Each row is a point. The last column is the point's height on a tilted bowl or saddle (a function of degree 2), plus a little noise. Along how many of its main directions does it bend up, bend down or stay straight?
In the rows, zero is written as 128.

Points, 11 rows:
[[146 212  88]
 [139  73  99]
 [ 87 125  88]
 [176 120  78]
 [125  76 100]
 [156 147  88]
 [158 158  87]
 [ 94  55  96]
 [143 105  95]
 [ 67 154  72]
 [116 173  93]]
Directions: 0 up, 1 down, 1 straight

Points (18 x 4):
[[ 14 111 193 172]
 [102 114 159  66]
 [102  83 154  81]
 [137 115 133  72]
 [ 88 141 166  81]
 [133 104 160  68]
 [198 157 118 138]
 [ 81 134 118 106]
 [197  80 199 183]
 [ 98 113  95 105]
 [107  52 135 135]
 [ 91 102 146  82]
 [ 78 170  71 154]
 [ 60 147 118 146]
 [102  80 130 102]
 [136 130 109  75]
 [ 97 180  91 125]
 [ 78 157 124 118]]
Directions: 2 up, 0 down, 1 straight

Points:
[[133 146  48 149  81 171 166]
 [148 135 119  97 142 192 114]
 [138 179  76 137 126 143 128]
 [ 50 134  30 104 145 189 249]
 [131 111 152 203 122 126 148]
 [ 55 182 212 141 141 104 177]
 [162 183 109 148  98 124 121]
 [112 136 166  95 159 147 135]
 [121  81 163  90 139  91 130]
 [ 92 156 130 211 172 132 140]
 [ 94  61 118  44 110 175 198]
 [188 114 146 100  72  93 118]
 [141 173  79 127 168 167 128]
 [150 132 128 102 167  42 137]
 [151  65  86  88 107 142 122]
 [147 142 185 151 121 159 138]
 [134 153 106 113  80  92 104]
 [149 121 104 106 188 120 125]
 [128 106 144 145 188 137 112]
 [ 99 144 166 148  83  99 119]
 [162 142 147 131 100 169 109]
 [207  83 189 131 152 162 172]
 [135  88 160  62 171 142 161]
 [148 139 159 162 139 128 123]
 [ 52  84 194  87 128 123 223]
 [176  99 203 129 101 142 158]
 [155 171 111  98 192 121 142]
 [ 52 204 105 134 125 111 125]
 [140 166 122  95 124 173 111]
 [ 92 115 121 151 116 100 110]
 [102  98 131 142 126  51  98]
 [ 79 159  89  36 199 160 218]
 [142 122 190  79 228 101 200]
 [173 175 108 139 165 161 130]
 [ 81 155 180 159  16  93 153]
 [ 97 140 122 142 109 167 121]
 [111 193 101 112  88  24 108]
 [131 110 115 133 152 211 114]]
Directions: 3 up, 0 down, 3 straight

Points:
[[ 93 157 169 167 117 130 124 136 112]
 [157 133 156 110  98 105 157 115 141]
 [143  60  62 117 118 108 160 130  80]
 [163  35  60 127 158 163  95 152  91]
 [166 129 123 124  86  96  48  81 169]
 [173  86 141 128 138  91 128 141 115]
 [148 125 199 148 215 160 124  27  36]
 [162  83 161  81 130 133 118  83 102]
 [ 82 172  94 114 154  82  78 129  86]
 [ 73 108 121 140 123 135 150 189  72]
 [ 80 141 149  65 135 166 206 123 129]
 [136  76 100 141 128 157 104 147 142]
 [149 198  98 150 178 128 100 106  79]
 [167 131 131 139 134 152  72 137 147]
 [101 112  84 145 164 120  67 138 149]
 [136 153 115 109 156 135 181  93 162]
 [113  87 159 124 103 111 108 159 121]
 [163 144 159 145 106 127  72  69 125]
 [127 140 176 116 131 140 142 177 109]
 [141 104 125 128 123  76  86  85 132]
 [114 139 115 159 127  26  90 134  80]
 [158  72 191 184 164 166 148 107  84]
 [126 186  95  45 111 132 107 189  36]
 [148 153 109  93 145 170 109  92 111]
 [172  94 112 102 191 151 196 168 123]
 [130  69 200 161 137  49 128  57  31]
 [ 92 155 150 147  97  88 123 137 112]
 [164 154 115 156 134 111 172 114 148]
 [174 167 108  85  71 181 112 125  80]
 [104 134 132 207 121 120 199 127 126]
 [148 121 193 123  97 117 166 118 135]
 [148 142 162 103 117 140 170  89 150]
 [147 166 122 192  98  25  78 104  66]
 [129 100  95 165  40 180 147 157  74]
 [144 185 169 127  79  86  92 120 102]
 [160  47 118 103 124 147 181 101  96]
 [104 177 116 136 125 110 104 132 122]
 [ 70  67 139  70  89 109 142  91  46]
 [107 113 124 204 152 211 154  74  61]
 [138 115 136  99 168 114 129 110 131]
 [135 143  65 145 213  93  77 148  62]
 [ 78  99 147  91 160 154 110 128  97]
 [124 159 145 113 126 123  85  69 119]
 [164 147 117 137 139 135 158 128 142]
 [144 153 100  88 148  81 152 166 103]
 [139 157 184 158  93  63 169 144 120]
 [154 126 167 131 207 130  87 162  79]
 [112 145 114  81 121 146 140 112 121]
 [123 166 124 125 111  59 111 135 107]
 [ 68  98 118  89 128  61 103 114  63]
 [ 80  54 152 149 134 146   7  95 233]
 [114  99 167  91  92 132 122  76 105]
 [ 87 120 131 151 205  77 198 123 143]
 [121 111 116 120 150  72 172 101 133]
 [176 103 182 109 120 133  70 114 120]
 [141 168  90 129 116 159  61 103 156]
 [102 114 112 116 173  98 112  99 111]
 [152  72 159  89 139 111  40 119 150]
 [100 145 138 151 153 111 191  79 160]
 [136 129 125  88 126 144 103 158 127]
 [131 189 159  59 107 138 180 131 125]
 [163 138 140 148 110  90 104 156 123]
 [116 119 133 127 136 113 124 123 142]
 [103 128 125 123 154  99 140  92 126]
 [145 159 135 171 132  45 151  85 102]
 [137 138 140 178 113 138  90 175 123]
 [132  75 177 114 132 170 133 192  63]]
Directions: 1 up, 7 down, 0 straight

Points:
[[ 69 122 114 137  93  99 126 142 111]
 [135 140 139 196 168 118 135  97 176]
 [144 181 144  99 102 201 106 139 145]
 [ 57 122  91 194 104 145 105 141  50]
 [ 89 100 130  77 113 110 166 100 154]
 [148 121 154 117 116 141 120 180 124]
 [139 109  97 115 153 167 104  71  88]
 [191  83  95 131 132 127 143  88 133]
 [ 85  90 182  65 143  87 129 158 186]
 [119 156 153 118 177 142 117 180 164]
 [ 89 102 176 131 170 195 115 128 112]
 [136 153 151  97 157  94  79  96 128]
 [151 166 151 105 139 137 133  95 156]
 [178 117  84 146 119 174 148 116 142]
 [109  97 150 135 142 179 194 119 101]
 [133 139 125 128 120  50  54 121  78]
 [138 144 134 190 110 192 109 105 102]
 [129 120 123 115 133 111 142 121 140]
 [ 99 162 141 152  94 170 142 184  55]
 [124 152 138 180 135 143 150 153 139]
 [111 124 113 157 145  92  67 149  68]
 [162 102 175 193 104 119 157 148 130]
 [138 150  93 158 133 118 182 113 139]
 [155 173 158  82  59  96  97 146 106]
 [179 146 161 143 125 126 134 177 102]
 [145 134  97 165 112 157 123 114 135]
 [157 130 179 112 114 101 192 185  79]
 [165 170 125 151 177 136 175 128 183]
 [102 143  94 157 111  90  99 140 109]
 [101 163 117 116 112 164  59  79  47]
 [ 94 132 141 130 104 249 139 149 107]
 [132  81 104 182 118 106  91 186  89]
 [129 102 142 131 130 126  64 129  79]
 [119 152 131 110 107  86 133 134 138]
 [102 189 122 138 136 121 120 122 151]
 [110  87 190 145 106  89 128 102 155]
 [141 117  99 155 159 153  80 191  48]
 [130 175 119 110 149 198 133 129 187]
 [ 81 107  47 106 113 136 118  85 107]
 [138 159 133 138 139 141 137 128 152]
 [132 116 113 159  99 122 172 138 138]
 [134  81 169 133 128 133 185 169 122]
 [160 107 192 178  89  96 142 168 110]
 [145 128 201 147 101 144 107 107 106]
 [125 136 136  98 147 139 130  93 139]
 [167 126 121 119 110 178 138 137 136]
 [102 125 157  41 158 135 117  80 162]
 [ 70 119  88 159 172 173 150  74  66]
 [135 105 111 143 167 197 144 200  69]
 [145 103 157 122 111  88 170 109 146]
 [140 202  61  88 142 111 140 162 148]
 [131  99 115  88 136 138 103 139 136]
 [158 128 120 159  87  69 145 106 150]
 [146 109 153  58 170 204 130 115 179]
 [147 181 131  77  90 121 187  82  79]
 [101  95 135  97 207 171 197 166  15]
 [109 103 135 123 103 157 114  96 132]
 [140 157  87 166  73 137 153 109 112]
 [166 135 153 185 134 186 144 144 139]
 [188 113 109 102  82  45 199 106 124]
 [ 91 169 162 119 124 127 136  87 122]
 [128 164  75  85 124 164 168 157 114]
 [116 138 137 207 130 173  92  91  93]
 [ 88 150 159 115 156 135  84 102 115]
 [ 91 152  95  45 150  86 154  58  85]
 [149  73 127 130 126 100 100  90 133]
 [148 132 124 174 144 127 109 149 131]
 [156  70 164 151 176 135  95 131  76]
 [220 156 120 138  73  68  83 150  24]]
Directions: 2 up, 4 down, 2 straight

Points:
[[141 136  56 140  94 156 146  99 116]
 [120 198 149 157 166 156 177 163 131]
 [113 187 184  46  70 166 144 122  99]
 [ 75 124  98 170 118 140 122 177  93]
 [147  98 122 153  87  63 142 114 112]
 [169 153 171 140 167 105 141  81 107]
 [ 76 126  57 168 118 156 131  68 111]
 [161  70  60  98  99 132 123 128 109]
 [155  35 106 143 116 209 223 131 113]
 [116 143  65 147 106 121  66 169  77]
 [140 120 103 162 158 197 150 160 107]
 [153 145 130  80 124  84 169 141  99]
 [127 179 153 110 158  66 129 154 108]
 [175  89  81 138 166 154 175 123 101]
 [124  91 111 138 109 110 164 114 122]
 [170 135 207 120 143  85 177 125 108]
 [128 105 101 157 114 136 135 151 116]
 [107 125 141 152  82 183 103  77 108]
 [101 154 106  57  84 164 127 157  86]
 [112 160 154 169 141 183 156  52 118]
 [133 171  60  82  35 232  95 153  46]
 [128 133  43 173 139 122  86 134  95]
 [188 174  70  72 172 157 111  66  64]
 [187 141 111 145 156 175 150 160 102]
 [124  84 117 155  40 133  85 104 110]
 [ 90 151 151 132  44 113 161 131  88]
 [109 169 116 111 126  74  84 179  83]
 [103 129 112 100 174 112  91 101  93]
 [150 123 115  97 174  70 144 129  97]
 [153 132 131  81 131 147 121  58  94]
 [121 142 163 128 108 104  80  79  99]
 [ 89 140 209  57 182 156 139  93  92]
 [ 54  67  56 110 129 171 138  92 113]
 [134 140 120 140  99 137  76 181  84]
 [206  70 192 120 133 116  73 103  71]
 [147 170 135 110  96 117 101 131  98]
 [140 109 154 129 145  98 138 172 111]
 [136  26 192  91 163 160 140 171 116]
 [111 129 131 132 104  95 105 123 115]
 [ 97 171  92 213 157 155  64 192  31]
 [122 134 159  93 203 183 125 221  69]
 [105 170 111 111  75 173 100 218  60]
 [221 118  85 175 194 133 100  77  61]
 [141 118  97 122 156 173 149 124 115]
 [109 159 127 100  95 208 139 194 104]
 [117 126 176  22 149 125 120 186  92]
 [ 31 116  92  99 225  99  82 141  34]
 [ 49 118  88 163  56  91 180 194  52]
 [116 123  89 173 157 163 199 138 113]
 [ 55 106 148  46  86 137 203 112  81]
 [131 210 183 179 126 139 130 221  76]
 [100 110 193 144 165 127 152  93 103]
 [172 111 113 120 133  89 115 140 103]
 [ 84  99 154 167 160  12 147 135 100]
 [132  45 157 136 122 204 182 108 124]
 [ 81 100 131 150 185 154 118 189  81]
 [167 118 171 185 102 139 107 168  79]
 [ 85 111  90 100 130 108 132 125 108]
 [167 140 143 115 168 129 193  78 112]
 [ 64 103 177 142  75 170 159 164 112]
 [153 130  93 121 157  86 150  37  94]
 [ 53 139 192 192 131  97 183 187  62]
 [123 175 107 144  87 123  90 104  94]
 [122 167  90 121 160  98 102 180  82]
 [133  91 110 123 145 194 112 136 113]
 [106 150 112 164 141  88  92 161  94]
 [182 196 103  83  94 167 129 105  92]]
Directions: 1 up, 5 down, 2 straight

Points:
[[193 129  18 150 189 164  98 169 214]
 [107 130 135  35 142 110  70 104 179]
 [142  96 130 148  77 119 125 115 141]
 [186 111 182  93 113  87 102 182 162]
 [ 96 154 131 148 125 106 134 135 133]
 [144 155 123 164 171 172 126  99 163]
 [ 91 143  88 142  25  81 246 108 122]
 [115 146  71  71 102 137 120  93 146]
 [130 159 154 107 117 118  66  85 139]
 [162 181 100 110  91  88 153 212 169]
 [132 105 191 105 121 117 177  80 147]
 [ 59 170 167 111 133 133 179 177 171]
 [142 106 126 116 157  94 180  97 137]
 [ 49  39 122 121 102 160 183 102 207]
 [158 164 142 152 151 121 177 112 137]
 [ 83  77 206  84 148 143 133 196 208]
 [109 143 141 191  59 202  85 109 160]
 [213  72  81 144 176 140 128 137 181]
 [ 74  17 125 138 163  89 143 175 223]
 [163 168 128  91  84  79 141 147 139]
 [ 58 132  76 177  94 139 154  94 169]
 [162 163 162 112 181  68 127 161 164]
 [124 189 131  73 141 192 117 152 184]
 [141  75 132  98 128  84  90 201 168]
 [ 48 126 100 161 197  92 150 129 185]
 [186 113 127  97  74 126  98  84 146]
 [155  67 157  80  98 103 141  66 159]
 [173  22 130 147 117 103 137  46 205]
 [129  76 106 182 169 141 138 143 173]
 [133 113 122  65 129 149 155  74 128]
 [ 71  76 121 123  76 117  85  99 166]
 [191 139 177  54  96 116 122 151 164]
 [143  78 196  91 124 171 142  98 172]
 [112 132 134 123 102 145 133 131 136]
 [117 122 148 123 137 106 156 165 146]
 [124 177 146 133  82 176 147 124 143]
 [155 122 107  68  67 170 172 178 168]
 [129 167 102 141 120 110 193 137 125]
 [115 147 106 115 159 125 111 161 149]
 [102  44 155 174 107  64 141 169 187]
 [120 133  29  98 193 152 131  82 178]
 [ 67 130 140 187 147 169  97 180 149]
 [126  96 203  68  99 170 175 118 170]
 [ 78 105 123 159 100 133  78  73 153]
 [ 91 124  37 155 131  98  93 164 173]
 [168 106  32  92 101 122 131 115 156]
 [146 156 168  88 114  72  83 134 144]
 [125 112 160 149 117 114 224  23 136]
 [ 58 157 142 211  85  59 108 150 129]
 [174 132  91 143 145 126  62  98 153]
 [115 242 163 129 194 118  58 102 194]
 [198  95 124 106 154 133 178 107 137]
 [101  73  84  96  58 127 118  96 174]
 [173 183 151 201 134 165 178 177 175]
 [132 125  60 137 155 100 122 105 155]
 [104 151 187  97  98  95 197 113 134]
 [162 187 114 158 191 136 147 180 174]
 [157 129 138 189 122 126  80 144 118]
 [134 148 171 134 140  92 162 168 146]
 [125  84 137  98  82 146 244 129 128]
 [125 139 144 141 168 110 138 130 144]
 [112 167 215 130 150 165 141 131 166]
 [172 143 115 105  29 116 109 134 155]
 [118 135  92 105 133 179  79 201 184]
 [115  80 198 143 117 150  83 126 141]]
Directions: 7 up, 1 down, 0 straight
